Rows are points. Each copy is the shape, with its points in the same order, turned, moved and blurred by noise. Is it also mirrored, or only turned?
In the rows, 128 means zero.

Shape (7 x 3):
207	154	147
165	101	117
54	89	108
108	99	154
141	103	158
77	103	139
139	164	85
Copy 1 (7 x 3):
105	171	49
132	109	79
154	77	184
103	102	137
96	110	105
123	99	168
173	161	109
Copy 1 is: mirrored
Copy 2, 7 rows:
218	163	154
152	131	174
56	117	121
128	103	121
155	106	134
94	115	110
132	199	151
Copy 2 is: mirrored
Copy 3 (7 x 3):
58	174	67
87	103	81
149	51	160
81	99	158
77	110	138
134	82	163
155	125	75
Copy 3 is: mirrored

Shape (9 x 4):
133	141	96	127
145	157	137	124
118	75	190	131
137	55	101	134
121	120	237	50
132	113	103	122
95	154	102	57
132	170	148	150
101	148	121	115
Copy 1, 9 rows:
133	166	122	148
129	144	158	141
49	85	129	137
100	114	59	138
39	98	204	65
117	146	102	138
98	209	138	91
120	146	174	168
99	178	141	140
Copy 1 is: only turned
Copy 2, 9 rows:
152	104	129	145
182	148	115	139
95	189	90	159
96	99	98	191
132	222	36	93
139	109	112	150
149	102	83	64
186	163	143	144
146	123	128	105
Copy 2 is: mirrored

Shape, 7 rows:
99	155	85	107
150	227	101	134
156	99	177	141
93	102	113	131
151	77	92	106
109	61	76	134
99	118	135	177
Copy 1:
134	97	82	155
186	151	57	109
142	167	175	125
111	106	159	183
148	68	173	127
143	59	175	191
144	159	140	191
Copy 1 is: only turned
Copy 2 (7 x 4):
57	117	109	140
67	140	137	221
175	146	147	119
111	116	96	103
122	71	147	98
121	63	91	87
145	134	75	137
Copy 2 is: mirrored
Copy 3:
151	114	132	78
217	84	179	122
93	144	158	183
101	115	120	107
120	151	82	142
95	120	56	114
87	73	146	130
Copy 3 is: mirrored

Shape, 11 rows:
133	64	84	168	126	93
125	52	131	72	88	142
160	226	157	112	131	173
109	97	103	135	116	144
134	131	82	124	133	90
148	185	176	137	76	128
104	71	101	105	70	142
141	90	166	79	103	128
99	171	165	137	130	148
102	57	139	92	127	160
91	208	169	89	131	139
Copy 1 (11 x 6):
112	76	94	152	168	61
83	81	88	93	65	86
177	176	167	55	139	170
94	106	98	125	143	114
124	142	119	124	155	63
183	125	174	120	99	151
83	98	80	135	92	100
119	82	140	84	78	89
116	131	179	117	136	159
53	77	108	76	104	109
118	188	196	92	116	148
Copy 1 is: only turned
Copy 2, 11 rows:
132	53	150	102	91	133
95	126	84	48	126	132
190	225	125	173	164	146
131	94	126	97	153	140
141	110	135	139	100	106
223	176	133	96	138	125
115	93	89	60	142	115
122	160	121	48	121	131
176	175	167	116	173	127
86	123	121	57	148	153
160	219	155	122	182	88
Copy 2 is: mirrored
Copy 3, 11 rows:
86	96	93	161	111	192
145	100	112	50	127	178
206	172	174	152	137	64
109	123	122	119	103	161
136	124	75	169	111	129
167	98	180	135	114	78
127	108	114	80	74	176
147	92	123	72	150	138
120	150	164	134	124	72
112	132	122	61	146	178
143	167	138	111	125	38
Copy 3 is: only turned
Copy 4 (11 x 6):
80	86	156	176	78	121
175	121	175	111	59	133
94	140	93	54	212	127
101	129	132	133	77	133
98	68	99	138	109	114
79	107	153	43	154	115
130	118	151	111	43	142
165	122	175	111	107	113
90	166	123	78	146	85
160	157	164	138	65	117
116	157	89	49	166	57
Copy 4 is: mirrored

Shape, 9 rows:
134	93	175	108	159	159
143	109	88	136	156	79
149	136	174	70	147	84
187	125	131	132	142	130
106	182	72	100	184	86
83	126	127	175	149	48
86	169	81	100	172	82
131	21	147	140	136	142
85	119	82	152	108	86
Copy 1, 9 rows:
117	93	168	153	74	102
129	171	90	131	112	110
158	96	126	195	123	130
127	167	176	155	101	115
115	132	87	141	198	77
90	124	49	121	117	175
114	111	71	127	185	88
145	108	124	113	20	115
145	128	81	69	128	134
Copy 1 is: mirrored
Copy 2:
174	124	86	152	170	97
131	134	86	150	57	147
165	144	163	192	118	81
176	101	131	142	114	141
127	220	125	135	72	149
68	153	98	200	92	137
109	203	117	138	75	125
140	63	44	141	126	90
55	144	97	122	99	138
Copy 2 is: only turned
